Each wall is flat, endless, passes through zero and stands at right angles to its row. A trip goes straight from one point to another. List the walls that it crosses, first one first.

Walls:
(1): | -0.06 |  0.29 |  0.02 |
(2): |  0.17 |  0.16 | -0.02 |
(3): | -0.05 |  0.10 | -0.46 |
(4): | -0.42 |  0.59 |  0.60 |
Trips:
| -0.20 | -0.33 | -0.03 | to | -0.05 |  0.41 | -0.50 | -> 3, 1, 2
| -0.67 | -0.39 |  0.27 | to | 0.11 | 0.41 | 0.00 | -> 1, 2, 3
|  0.37 | -0.47 |  0.02 | to | -0.24 | -0.26 |  0.43 | -> 4
| -0.02 |  0.59 |  0.28 | to |  0.20 | -0.10 |  0.68 | -> 1
| -0.02 |  0.22 | -0.59 | to |  0.38 | -0.40 | -0.16 | -> 1
|  0.10 |  0.28 | -0.36 | to | -0.53 |  0.36 |  0.17 | -> 4, 2, 3
|  0.32 | -0.12 | -0.24 | to |  0.06 | -0.26 |  0.11 | -> 3, 2
|  0.14 | -0.80 |  0.62 | to |  0.06 |  0.04 | -0.65 | -> 3, 2
| 0.05 | 0.06 | 0.48 | to | 0.67 | 0.16 | 0.02 | -> 4

Walls:
(1): |  0.62 |  0.31 | -0.11 | -0.37 | -0.38 |  0.27 | -0.11 | -0.41 |
(2): |  0.33 |  0.26 |  0.09 | -1.18 | -0.44 |  0.22 | -0.61 | -0.28 |
(3): | -0.07 | -0.02 | -0.36 |  0.04 |  0.05 | -0.19 |  0.16 | -0.39 |
Trips:
| -0.75 |  0.24 | -0.60 | -0.21 |  0.30 | -0.35 |  0.06 |  0.11 | to |  0.27 |  0.09 |  0.30 | -0.06 |  0.12 |  0.02 | -0.30 | -0.08 | -> 2, 3, 1
| -0.16 | -0.12 | -0.02 | -0.43 | -0.05 |  0.46 |  0.27 | -0.04 | to | -0.17 |  0.05 | -0.66 |  0.03 |  0.89 | -0.38 | -0.52 | -0.14 | -> 3, 1, 2
|  0.55 |  0.27 | -0.71 |  0.47 | -0.02 | -0.03 |  0.21 | -0.42 | to |  0.66 |  0.09 |  0.28 |  0.09 | -0.27 |  0.60 |  0.07 |  0.36 | -> 3, 2
|  0.64 | -0.28 |  0.04 |  0.20 | -0.10 | -0.36 |  0.26 |  0.27 | to | -0.03 |  0.11 | -0.35 |  0.29 | -0.33 |  0.32 |  0.15 | -0.01 | -> 3
| -0.30 | -0.52 | -0.03 | -0.13 |  0.08 |  0.22 | -0.19 | -0.22 | to | -0.06 |  0.62 | -0.43 |  0.37 |  0.61 |  0.24 |  0.68 |  0.09 | -> 2
| -0.19 | -0.34 |  0.67 |  0.40 |  0.18 |  0.34 |  0.07 | -0.38 | to |  0.12 |  0.12 |  0.36 | -0.24 |  0.03 | -0.63 | -0.19 |  0.46 | -> 2
| -0.47 |  0.41 | -0.24 |  0.53 | -0.38 |  0.31 | -0.15 | -0.11 | to |  0.26 | -0.41 | -0.30 | -0.48 | -0.58 |  0.31 | -0.26 | -0.50 | -> 1, 2
|  0.22 |  0.52 | -0.20 |  0.60 |  0.04 | -0.01 |  0.29 |  0.04 | to |  0.07 |  0.54 |  0.20 | -0.28 | -0.12 |  0.69 |  0.58 | -0.04 | -> 3, 2
| -0.21 |  0.05 | -0.32 |  0.24 |  0.03 | -0.10 |  0.33 |  0.08 | to | -0.17 |  0.01 |  0.03 | -0.14 |  0.14 |  0.05 | -0.39 |  0.52 | -> 3, 2

Walls:
(1): | -0.10 | -0.29 |  0.13 |  0.72 | -0.21 |  0.08 |  0.17 |  0.17 | -0.24 | -0.09 | -0.32 |  0.20 |  0.24 | -0.16 |
(2): | -0.06 |  0.50 | -0.22 |  0.16 | -0.05 | -0.64 | -0.13 | -0.19 |  0.34 | -0.30 | -0.17 | -0.03 | -0.43 | -0.42 |
(3): |  0.19 |  0.13 | -0.71 |  0.23 |  0.05 | -0.29 |  0.23 |  0.18 | -1.06 |  0.23 |  0.28 | -0.30 | -0.69 | -0.24 |
(4): | -0.92 | -0.14 |  0.80 |  0.08 |  0.10 |  0.08 |  0.13 | -0.73 | -0.44 |  0.39 | -0.25 | -0.07 |  0.86 |  0.85 |
(5): |  0.11 | -0.34 | -0.04 | -0.28 |  0.46 | -0.12 |  0.40 |  0.45 |  0.03 |  0.54 |  0.36 | -0.02 |  0.24 |  0.31 |
(6): | -0.03 |  0.68 |  0.39 |  0.87 | -0.03 |  0.40 | -0.10 | -0.38 |  0.45 | -0.38 | -0.20 | -0.22 | -0.20 |  0.66 |
(7): |  0.74 | -0.03 | -0.04 | -0.10 |  0.36 |  0.03 | -0.13 | -0.03 |  0.52 |  0.06 | -0.09 |  0.41 | -0.48 | -0.01 |
(8): |  0.30 | -0.10 | -0.56 |  0.26 |  0.03 |  0.05 |  0.30 |  0.40 | -0.39 | -0.14 | -0.10 |  0.24 |  0.58 |  0.01 |
Trips:
|  0.35 | -0.31 | -0.45 | -0.79 | -0.40 |  0.18 |  0.16 |  0.05 |  0.40 | -0.10 |  0.94 |  0.23 |  0.12 | -0.17 | to |  0.25 |  0.17 |  0.03 |  0.50 | -0.64 | -0.86 |  0.82 |  0.27 |  0.11 | -0.38 |  0.43 |  0.34 | -0.41 |  0.27 | -> 3, 2, 1, 6
| -0.51 |  0.03 | -0.13 |  0.38 |  0.21 | -0.34 | -0.13 |  0.29 |  0.23 |  0.17 |  0.14 | -0.10 | -0.15 | -0.09 | to | -0.55 |  0.08 | -0.31 |  0.40 | -0.24 |  0.20 |  0.01 |  0.07 | -0.15 | -0.21 | -0.01 | -0.23 | -0.19 |  0.18 | -> 5, 4, 8
|  0.15 |  0.34 | -0.12 |  0.16 | -0.15 | -0.23 |  0.29 |  0.38 |  0.09 | -0.22 | -0.21 | -0.39 | -0.16 |  0.12 | to | -0.50 | -0.20 | -0.13 |  0.03 | -0.34 | -0.17 |  0.55 |  0.58 | -0.40 |  0.10 |  0.08 | -0.37 | -0.14 |  0.16 | -> 5, 6, 2, 4
|  0.45 |  0.05 | -0.12 | -0.21 | -0.54 | -0.25 | -0.16 | -0.47 |  0.15 |  0.54 |  0.24 |  0.21 |  0.72 | -0.28 | to | -0.21 | -0.03 | -0.15 | -0.46 |  0.16 | -0.21 | -0.69 | -0.08 |  0.52 | -0.45 | -0.24 | -0.07 |  0.25 | -0.29 | -> 2, 5, 4, 8

Walls:
(1): |  0.20 | -0.49 |  0.01 | -0.18 | -0.01 | -0.41 | -0.19 |  0.66 |  0.42 |  0.20 | -0.18 |  0.63 | -0.29 | -0.17 | -0.24 | -0.42 |  0.01 |  0.10 | -0.15 | -0.48 |  0.31 | -0.31 |  0.33 |  0.41 |  0.52 |  0.75 | -0.45 | -0.35 |  0.33 | -0.32 |  0.05 |  0.43 |
(2): |  0.49 | -0.52 | -0.18 |  0.40 |  0.01 | -0.41 | -0.28 | -0.03 | -0.51 | -0.26 | -0.08 |  0.04 | -0.20 | -0.10 | -0.13 |  0.04 | -0.21 | -0.05 |  0.53 |  0.17 | -0.60 | -0.81 |  0.34 | -0.08 |  0.23 | -0.38 |  0.35 |  0.46 |  1.07 | -0.69 |  0.06 | -0.26 |
(3): | -0.03 | -0.27 | -0.10 |  0.27 | -0.11 |  0.59 |  0.05 | -0.15 | -0.24 | -0.21 |  0.38 |  0.37 |  0.78 |  0.12 |  0.38 | -0.33 |  0.37 |  0.51 |  0.17 |  0.03 |  0.86 |  0.08 | -0.02 |  0.10 |  0.60 |  0.15 | -0.23 |  0.09 | -0.21 |  0.27 | -0.14 | -0.32 |
(4): |  0.09 |  0.46 |  0.05 | -0.06 | -0.29 |  0.43 | -0.19 | -0.11 | -0.17 |  0.03 | -0.19 |  0.46 | -0.09 | -0.60 | -0.53 | -0.09 |  0.01 |  0.18 | -0.64 | -0.21 | -0.16 | -0.09 | -0.55 | -0.08 |  0.54 | -0.24 | -0.40 |  0.37 |  0.87 |  0.30 | -0.26 |  0.59 |
(5): | -0.11 | -0.16 |  0.30 | -0.09 |  0.39 |  0.38 |  0.12 |  0.19 |  0.23 |  0.07 |  0.29 |  0.31 | -0.08 | -0.07 |  0.14 |  0.41 |  0.00 | -0.45 |  0.35 | -0.42 |  0.00 |  0.21 | -0.39 | -0.42 | -0.03 |  1.40 | -0.18 | -0.98 |  0.50 | -0.16 | -0.25 | -0.31 |
(6): | -0.19 | -0.01 | -0.23 | -0.16 | -0.20 | -0.33 | -0.10 |  0.03 |  0.05 | -0.15 |  0.20 | -0.37 |  0.46 |  0.29 | -0.03 |  0.38 |  0.20 |  0.14 |  0.20 | -0.50 | -0.11 | -0.15 |  0.40 |  0.24 |  0.22 |  0.65 |  0.09 | -0.16 |  0.31 | -0.47 |  0.17 |  0.02 |
(7): |  0.26 | -0.58 |  0.44 | -0.43 |  0.17 |  0.01 | -0.18 | -0.34 | -0.12 | -0.22 | -0.35 |  0.12 | -0.31 | -0.12 | -0.56 |  0.27 |  1.15 |  0.32 | -0.53 |  0.12 |  0.03 | -0.30 |  0.26 | -0.08 |  0.00 |  0.14 | -0.29 | -0.21 |  0.23 | -0.46 |  0.14 | -0.01 |
(8): | -0.09 | -0.38 | -0.08 | -0.21 |  0.41 |  0.04 | -0.20 | -0.04 | -0.76 | -0.48 |  0.02 |  0.04 | -0.11 |  0.18 | -0.11 |  0.06 | -0.11 | -0.46 | -0.17 | -0.14 |  0.44 |  0.34 |  0.15 |  0.48 | -0.13 | -0.14 |  0.36 | -0.60 | -0.23 | -0.37 | -0.33 |  0.35 |
Trips:
|  0.27 |  0.31 |  0.09 | -0.81 | -0.23 |  0.81 | -0.39 | -0.11 |  0.01 | -0.10 |  0.55 |  0.58 | -0.05 |  0.59 | -0.08 | -0.38 | -0.18 |  0.41 |  0.14 |  0.03 | -0.24 | -0.18 |  0.11 | -0.06 | -0.05 | -0.09 |  0.75 | -0.59 |  0.09 |  0.05 | -0.32 | -0.31 | to |  0.05 | -0.21 | -0.20 |  0.46 |  0.51 | -0.07 |  0.03 |  0.37 |  0.11 |  0.08 |  0.06 | -0.27 |  0.35 | -0.01 |  0.18 | -0.16 | -0.04 |  0.26 | -0.06 |  0.37 |  0.30 | -0.25 |  0.34 | -0.04 | -0.37 |  0.36 |  0.25 |  0.13 | -0.56 | -0.55 | -0.71 | -0.41 | -> 4, 6, 2
|  0.22 | -0.10 | -0.22 |  0.94 | -0.08 | -0.13 |  0.11 | -0.36 |  0.19 |  0.33 |  0.41 |  0.11 |  0.47 | -0.24 | -0.36 |  0.47 |  0.36 |  0.29 | -0.15 | -0.53 |  0.13 |  0.33 | -0.17 | -0.31 | -0.13 | -0.23 |  0.23 |  0.15 |  0.32 | -0.40 |  0.09 |  0.35 | to | -0.40 | -0.67 | -0.30 | -0.05 |  0.32 |  0.13 |  0.42 | -0.41 |  0.47 |  0.05 |  0.29 | -0.05 | -0.38 |  0.03 |  0.47 | -0.36 |  0.64 |  0.46 |  0.03 | -0.01 | -0.18 | -0.14 |  0.70 | -0.28 |  0.04 | -0.43 | -0.25 |  0.37 |  0.93 |  0.49 | -0.21 |  0.06 | -> 1, 6
|  0.06 | -0.42 |  0.12 |  0.50 |  0.44 | -0.19 | -0.78 |  0.36 | -0.27 | -0.41 | -0.26 | -0.21 |  0.13 | -0.56 | -0.19 |  0.17 | -0.30 |  0.01 | -0.13 |  0.17 | -0.30 | -0.04 | -0.89 | -0.06 |  0.37 | -0.28 | -0.02 |  0.81 | -0.41 |  0.31 | -0.49 | -0.17 | to | -0.27 |  0.30 | -0.37 |  0.10 |  0.58 | -0.54 | -0.28 |  0.24 |  0.34 |  0.95 |  0.89 |  0.25 | -0.29 | -0.40 | -0.18 |  0.77 | -0.26 | -0.35 |  0.09 | -0.09 |  0.34 | -0.73 | -0.32 | -0.30 |  0.17 | -0.08 |  0.01 |  0.04 |  0.03 | -0.03 | -0.81 | -0.47 | -> 3, 5, 1
| -0.25 |  0.36 | -0.10 | -0.06 |  0.32 | -0.43 |  0.27 | -0.11 | -0.29 |  0.17 |  0.01 | -0.37 |  0.00 | -0.04 | -0.28 |  0.25 | -0.09 |  0.00 | -0.16 |  0.52 | -0.43 | -0.18 |  0.11 |  0.73 |  0.34 |  0.05 | -0.14 | -0.03 |  0.36 | -0.79 | -0.08 | -0.64 | to | -0.26 |  0.26 |  0.29 | -0.21 |  0.07 | -0.30 |  0.14 | -0.29 | -0.29 |  0.12 |  1.00 | -0.45 |  0.08 | -0.84 | -0.92 | -0.16 |  0.44 | -0.28 | -0.52 | -0.40 |  0.60 |  0.10 | -0.40 | -0.46 |  0.44 |  0.25 | -0.49 |  0.11 | -0.07 |  0.24 | -0.37 | -0.10 | -> 4, 5, 1, 2, 3, 8, 6
|  0.40 |  0.33 | -0.09 | -0.03 | -0.15 | -0.16 |  0.38 | -0.84 | -0.12 | -0.01 |  0.67 |  0.33 |  0.46 |  0.29 |  0.24 | -0.55 |  0.22 | -0.34 |  0.01 |  0.22 | -0.57 | -0.05 | -0.14 |  0.25 | -0.45 |  0.03 | -0.58 |  0.10 |  0.25 |  0.44 |  0.19 | -0.16 | to |  0.31 |  0.22 |  0.63 |  0.57 | -0.03 |  0.19 | -0.28 |  0.56 | -0.03 | -0.54 |  0.00 |  0.01 |  0.07 |  0.11 |  0.82 |  0.18 | -0.14 | -0.16 | -0.42 | -0.29 |  0.74 |  0.48 |  0.18 |  0.04 |  0.14 |  0.36 |  0.22 | -0.18 |  0.03 | -0.12 |  0.01 | -0.15 | -> 5, 4, 8, 6, 1
